Rows are points. To make a cloud, some directions were put in groups of two or more. Within a group, all points are equally far from the middle, so they leave a hole (a ring in 2 directions, a hollow ball in 3). The other directions are filled evenly. Then the cloud was stretched, turned, moved and blurred a little. How many holes are there, and how many directions does each take, smallest first?

Cloud (14 x 2):
-2.02; 1.17
1.76; 3.36
1.06; -2.65
-0.34; 2.80
-2.58; -0.39
-1.40; 2.27
2.04; 0.45
1.29; 2.08
-1.32; 1.30
1.39; 0.91
-2.26; -0.05
2.00; 1.68
-2.31; 0.19
-3.47; 1.43
Holes: 0

Cloud, 31 rows:
0.96; -2.13; 0.53; 0.26
-0.71; -1.14; 1.08; -3.84
0.02; -2.09; 0.43; -2.37
-0.16; 3.97; -0.23; 2.10
0.74; -2.94; -0.20; 1.78
-1.02; 2.69; 1.24; 2.55
0.62; -2.44; -1.82; 2.41
-2.65; 2.45; -0.82; -0.63
1.23; -2.25; 0.92; 2.21
-2.61; -0.47; 1.33; -1.12
2.87; 2.32; -0.82; 2.61
-1.38; -0.87; -3.02; 0.85
0.50; 3.76; 0.48; 1.30
0.97; 2.93; -2.57; 1.87
0.89; 2.20; 1.42; 0.19
-3.13; -2.35; -0.86; -1.31
1.16; -0.76; -0.77; -3.14
-2.78; 2.20; -1.66; -0.93
-2.17; 0.27; -0.90; 3.74
-0.03; 3.88; -1.01; 2.88
1.91; 0.05; -2.23; 0.07
0.15; -2.48; 0.37; -1.18
1.14; -0.28; -2.82; 3.67
-1.21; 2.91; 0.78; 2.11
0.83; 3.81; -0.76; -0.82
0.84; -0.56; 1.26; -0.86
1.44; -1.65; -2.04; 2.59
0.34; -2.08; 1.14; 0.16
-2.86; -2.64; -0.83; -1.07
0.64; 0.54; 2.01; 0.70
0.72; 3.54; 0.04; -0.94
Holes: 1 (3)

Cloud, 54 rows:
-1.21; 0.76; -1.12; -0.26; 2.14; 3.96
2.22; 0.33; -1.01; -1.31; 1.05; -0.68
1.97; -0.81; 0.77; 0.07; 0.94; 0.01
1.04; 1.23; 0.71; -4.04; 0.94; -0.73
-1.92; 2.40; -3.67; 1.72; 0.62; 1.60
1.07; 2.28; -4.10; -0.73; 0.70; 1.95
-1.85; -0.46; 3.32; 1.49; -3.00; 1.50
0.00; 0.86; -0.67; -3.43; -0.83; 2.03
-0.76; -2.69; 2.37; 0.37; 0.38; 0.67
-1.22; 1.88; 3.00; 2.09; -0.54; -0.82
0.31; 1.99; 0.91; -4.28; -0.09; 0.74
0.91; 3.74; -2.09; -0.96; 1.95; -0.83
-0.08; -2.94; 0.87; -0.25; -0.94; 1.39
0.07; 0.04; 1.71; 2.55; -1.09; -1.75
-0.29; 0.74; -2.71; 1.00; -2.36; 0.27
0.26; 3.34; 1.03; -3.04; 1.70; 1.95
-0.71; 0.13; 1.66; 2.51; -3.55; 0.87
2.09; 1.46; 1.22; -3.88; 0.07; -0.61
-0.89; 2.94; 1.91; 2.02; 0.43; -0.47
0.04; 4.89; -0.26; 0.74; 0.41; 2.13
1.10; -0.22; 4.61; -1.56; -1.38; 0.67
1.36; 0.21; -0.80; 2.45; -0.05; 1.69
-0.58; -0.80; 1.73; -0.17; -2.26; -2.87
0.63; -2.28; 1.95; -0.37; 0.50; 0.18
-1.93; -1.01; 1.73; 2.71; -2.97; 1.50
-1.33; -3.25; 1.93; 0.86; -0.67; 1.09
-0.85; -0.63; 3.09; 0.96; -4.10; 0.35
-1.47; -1.78; 2.67; 1.03; -3.37; 1.46
0.06; 2.66; -3.74; 0.17; 1.83; -0.12
0.85; 3.54; 0.17; -3.06; 2.50; 0.74
0.99; 0.67; 0.95; 1.39; 2.34; 1.01
0.96; 0.34; -0.54; 2.94; 0.56; 1.31
0.34; 2.30; -4.01; -0.59; 2.66; 1.68
0.69; 1.61; 1.67; -0.37; -2.91; -2.33
-0.33; -0.03; 2.40; 0.68; -4.32; -0.32
0.70; 2.31; -0.06; -3.61; 2.24; 0.00
0.07; 0.68; 3.68; 0.96; -3.29; -1.56
-1.99; -0.03; 3.76; -0.55; 0.90; 0.27
1.63; 3.77; -1.22; -1.39; 0.58; -1.53
-1.51; -0.75; -2.13; 0.58; -2.45; -0.16
-0.45; 3.55; -3.70; 0.89; 1.29; 2.89
0.51; 2.51; -0.36; 1.72; 0.87; 3.73
-0.38; 1.99; 3.01; -1.63; 0.88; 2.52
-0.57; -0.43; 0.33; 2.80; -3.26; 0.77
-1.19; 1.20; 0.39; -3.41; -1.16; 1.45
2.08; -0.77; 0.45; -0.62; 0.82; -0.32
0.21; 0.18; -0.26; -3.29; -1.44; 1.66
-0.30; 2.59; -0.40; -0.93; -0.89; -2.25
-3.26; -0.32; -0.44; -0.10; 0.42; 3.14
0.55; 0.04; -2.47; -2.31; 0.30; 2.07
-1.45; 0.01; 4.98; 0.50; -2.00; -0.26
2.30; 0.17; 3.55; -2.17; -0.68; -0.33
-0.13; 2.68; -0.36; -1.06; 1.49; 4.02
-0.81; 2.24; 1.05; -1.95; 0.91; 3.40
Holes: 3 (2, 2, 2)

Cloud (107 x 9):
-2.05; -0.99; -0.47; -0.60; -2.53; 2.59; 2.33; 1.59; -1.09
-0.53; 3.01; -0.03; 0.52; 2.18; 2.01; 2.25; 2.35; 0.59
-1.21; -3.19; -2.85; -0.12; 0.64; -0.34; 2.18; 0.33; 1.59
-2.98; -1.11; 0.58; -3.42; -0.30; 2.65; 0.76; 1.72; 2.53
2.17; 2.20; 1.04; -0.88; -2.37; 1.29; -1.08; 0.24; 0.39
-0.81; -4.36; -1.38; 0.35; -4.20; 0.01; 2.16; -0.39; -0.70
-0.82; 2.80; 0.00; -1.60; -2.95; 1.73; -1.35; -0.27; 0.16
-3.66; -3.16; -1.12; -0.15; -2.23; 2.06; 1.68; 0.18; 0.17
0.43; -0.90; -2.10; -1.12; 0.82; 2.13; 2.72; 0.19; -0.81
-2.55; 0.98; -1.86; 0.76; -0.30; 0.70; 1.84; 0.71; 3.13
-0.16; 1.79; 0.79; -3.33; 1.89; 0.38; 1.37; 0.18; 1.52
-1.50; -1.07; -2.44; -3.50; -1.91; 1.88; 0.12; -3.37; 1.96
0.96; -1.48; -2.95; 0.50; 1.56; 1.82; -0.21; -0.70; 1.24
-0.58; -3.94; 3.79; -0.32; 0.19; 2.27; 1.18; 1.08; 1.37
1.44; 0.57; 0.14; -0.69; -3.98; 2.06; 4.03; 0.32; -0.40
-2.07; -0.68; -1.09; 0.69; -1.96; 0.85; -0.36; -4.08; -0.58
-0.97; -1.53; 2.15; -1.63; -0.62; 1.91; 1.12; -0.29; 4.21
-1.77; 1.66; -1.02; -2.12; -0.22; 0.81; -1.77; -2.21; -0.92
2.08; 2.27; -2.63; -0.56; -0.28; 1.43; -0.58; -0.30; -0.13
-1.12; -3.42; -1.20; -2.91; 0.42; -2.65; -0.55; -1.62; 1.36
-2.64; -1.76; -0.13; -1.38; -1.28; 3.81; 2.14; 2.65; 2.35
0.76; 1.26; 1.38; -0.80; -1.22; 4.11; -0.57; -2.45; 0.33
1.30; -2.91; -0.01; -0.47; -1.61; -0.48; -2.54; -1.16; 0.91
-1.30; 1.14; 2.07; -1.89; -0.22; 1.77; -0.50; -1.43; -2.42
-0.76; -5.73; -0.12; -1.94; 2.13; -0.94; -0.35; 1.41; 0.70
-0.94; -1.64; 1.77; 1.81; -3.17; -0.51; 1.00; 0.75; 1.84
-0.52; -0.55; -0.52; -1.27; -2.13; 4.98; 0.97; -1.19; -0.38
0.33; -3.43; 0.93; 2.20; 1.00; -0.58; 1.55; -1.88; -1.03
2.04; -3.21; 0.05; 0.35; 0.04; -1.64; -0.33; -0.64; 5.28
1.97; -0.11; 0.49; -0.51; 2.69; -0.41; 2.61; -0.84; 0.79
0.31; -0.62; 0.00; 1.36; -2.01; -0.64; -1.35; -3.57; 3.42
0.32; 2.36; -1.20; 0.14; -3.01; 4.05; 0.70; -0.94; 1.74
1.48; -1.94; 0.70; 0.68; 0.93; 2.03; 1.00; 3.97; 2.66
0.66; 0.92; -0.90; -4.12; 0.69; 2.10; -0.58; -2.49; 1.13
2.03; 2.60; 2.53; 1.60; -2.33; 0.99; 0.49; -0.37; 3.74
1.65; 4.29; -1.89; 0.01; -2.05; 2.39; 0.68; 0.53; 0.12
1.02; -2.07; 1.49; 1.52; -2.05; 2.34; -0.72; -0.90; 0.51
-0.24; -3.85; 0.41; 0.61; 2.17; 1.58; -0.36; -1.31; 3.16
1.93; 0.22; -0.12; -0.93; -3.61; 2.87; 1.77; 0.72; 1.31
1.75; 3.66; 1.41; 2.51; -2.86; 2.63; 1.89; -0.01; 1.50
0.46; 0.30; 0.90; 0.69; -0.31; -1.73; -1.42; -3.01; 3.28
-0.32; 2.44; 0.18; -0.70; -0.21; 3.40; -0.90; 3.43; 0.02
0.45; -1.56; 0.39; 0.61; 1.62; -3.40; 1.57; -0.31; 4.50
-0.31; -3.92; 0.45; -2.69; -0.50; 1.72; -0.26; 1.69; -0.93
1.24; -0.15; -1.58; -0.69; -2.63; 1.89; -0.01; 1.32; 1.70
-1.06; -3.02; -0.86; -3.06; 2.26; -0.42; 0.04; 0.79; 1.66
-0.12; 0.75; 1.50; -0.58; -2.78; -0.10; -1.04; -2.68; -0.49
1.67; -2.66; -0.75; 0.51; -1.59; 1.70; 1.54; -3.97; 0.78
2.81; -1.04; 1.87; 0.54; 0.39; -0.14; 0.92; 0.29; 5.36
0.04; -1.18; -0.81; -0.18; -1.40; 2.43; 2.05; -2.20; 3.22
2.06; 2.08; 2.91; 1.83; 0.61; -1.39; 2.68; -0.57; 3.63
-0.76; -1.96; 2.63; -2.14; 3.19; 0.05; 0.56; 1.19; 1.97
0.79; -1.35; -1.02; 1.01; -1.80; 2.59; 1.96; 0.91; 3.27
-1.06; -3.85; 2.08; 1.20; -0.47; -0.78; 0.26; -2.11; -0.25
-2.74; -2.56; -2.94; -0.55; 0.27; 1.18; 0.78; -0.44; -1.93
1.83; 0.76; 1.94; -1.20; -0.30; -1.18; 1.45; 0.20; -0.12
-1.53; 1.11; -0.66; -0.64; 0.08; 2.70; 2.41; -1.44; -0.74
-0.01; -1.00; -0.63; -2.47; -1.26; 1.64; -1.19; 1.96; 2.35
0.84; 2.03; -2.44; -0.02; 1.03; 2.36; -0.46; -2.88; 1.50
3.30; 2.80; 2.11; 2.13; -0.18; -1.12; 1.11; -0.57; 3.01
4.22; 3.21; -0.98; 0.06; 1.37; 0.78; 1.44; -0.23; 3.75
0.15; -4.18; 0.77; -1.37; -1.48; -2.77; 0.66; -0.89; 2.63
2.15; 0.54; -0.51; -0.13; -0.89; 2.17; 3.56; -3.51; 1.15
1.72; 0.02; 3.41; -0.86; -1.11; 3.62; 1.06; 2.88; 1.46
0.94; 3.38; 1.14; 1.66; 0.52; 0.04; 1.65; -2.31; 3.21
2.93; 0.59; 0.47; 2.00; 0.08; 1.04; 1.08; -1.32; 3.79
1.76; 1.06; -3.16; -1.29; -0.17; 2.39; 2.55; -1.99; 1.42
0.50; 0.07; -0.39; -0.82; 1.32; 1.44; 1.38; -2.06; 5.24
0.48; -3.93; 1.76; -1.19; -1.44; -0.25; 1.19; 1.42; 1.71
-0.97; -0.86; 2.42; -1.21; 2.36; -0.30; -0.01; 2.73; 0.37
0.27; -0.86; -1.16; 1.83; -0.77; -1.57; -0.04; -4.85; 0.84
0.41; 1.29; 1.07; -0.58; 2.04; 0.46; -2.13; -1.61; 2.85
-1.68; 0.99; -1.90; 0.57; -4.02; 1.85; 0.70; -1.39; -0.81
-0.41; -1.19; 2.26; -0.97; -2.41; -0.12; 1.18; 1.05; 0.03
1.12; -1.85; -1.44; 1.58; -1.47; 2.41; 1.18; -1.29; 2.07
0.59; -0.62; 0.39; -0.01; 1.08; 0.71; 2.45; -3.22; 0.07
-1.65; 0.28; -1.33; 0.21; -3.13; 3.47; -1.29; -1.72; -0.40
1.07; -2.91; -1.23; -1.41; -0.07; -1.41; -1.32; -4.27; 4.39
2.16; -0.49; 0.57; 2.17; -2.51; -1.33; -0.35; -1.92; 1.29
1.35; -1.48; -2.40; 0.85; -0.33; -2.94; 2.03; -2.82; 1.41
0.69; -2.46; -0.68; -1.64; -3.87; 0.46; -1.79; -3.02; 1.53
-1.04; 1.39; -4.05; -1.20; -1.39; 2.23; -0.71; -1.45; 3.17
-0.09; -3.80; 1.28; -0.57; 1.04; -0.21; 1.78; 4.00; 2.05
-0.71; 2.66; 2.13; -0.47; -2.22; 3.19; -0.99; 0.31; 1.16
-0.36; -5.04; 1.17; 0.99; -0.82; 1.34; 1.71; -2.57; -1.59
0.96; -3.81; -1.07; -0.53; 0.97; -0.36; 1.71; 0.48; -1.17
0.67; 1.19; 2.38; 0.55; -0.05; 1.91; -1.48; -2.60; -0.75
-0.72; -2.34; 2.04; 1.31; 0.75; 0.54; 1.93; -1.49; 0.63
1.02; -2.33; 1.46; 1.81; -0.71; 1.71; 3.78; -0.38; -0.22
0.58; -3.22; 2.28; 1.09; -0.82; 2.31; 0.33; 3.10; 2.72
1.00; 1.93; 3.07; 0.72; 3.55; -0.38; 0.87; 3.01; 2.04
1.53; 0.06; 1.17; 0.96; -3.94; 1.53; 3.85; -1.15; -1.47
1.04; -0.71; 3.52; 2.57; -0.49; 0.67; 0.38; 1.79; -0.56
-0.38; 3.67; 0.23; 0.42; -3.08; 2.12; 0.95; -2.95; 0.46
-2.64; -0.21; -0.69; -1.28; -0.61; 1.74; 1.69; -1.75; 1.05
-0.51; -1.67; 1.92; -0.82; 3.42; -1.20; 0.81; 2.30; 2.06
2.15; 0.37; 1.80; 2.86; 0.43; 2.68; 1.13; 2.81; 2.07
1.42; 0.35; -0.27; -0.32; -2.24; -2.88; -1.17; -1.55; 1.64
-0.75; -0.60; -2.10; -2.07; -3.08; 3.51; 1.93; -1.13; 0.42
-0.54; 1.97; -1.42; 1.34; -0.86; 3.47; 0.58; 0.73; -1.86
-1.52; -0.07; -0.26; -2.46; -0.73; 4.89; 0.36; 2.46; 1.14
-2.30; -0.89; -2.39; -3.45; -1.93; 1.92; 1.08; -1.42; 0.96
-0.06; -0.32; -3.69; -2.64; -0.87; 0.80; 2.08; -1.23; 0.50
2.65; -1.63; -0.02; 1.15; -2.93; 3.19; 1.39; -1.11; -1.04
0.64; 3.91; -2.96; -0.57; 0.67; 1.71; -0.19; -1.58; 3.02
-2.68; -2.99; -0.16; -2.33; -1.35; 3.99; 0.66; -0.63; -1.31
-0.66; -0.25; 0.36; 0.33; -3.30; -1.06; 0.58; 1.68; 1.87
Holes: 2 (2, 4)
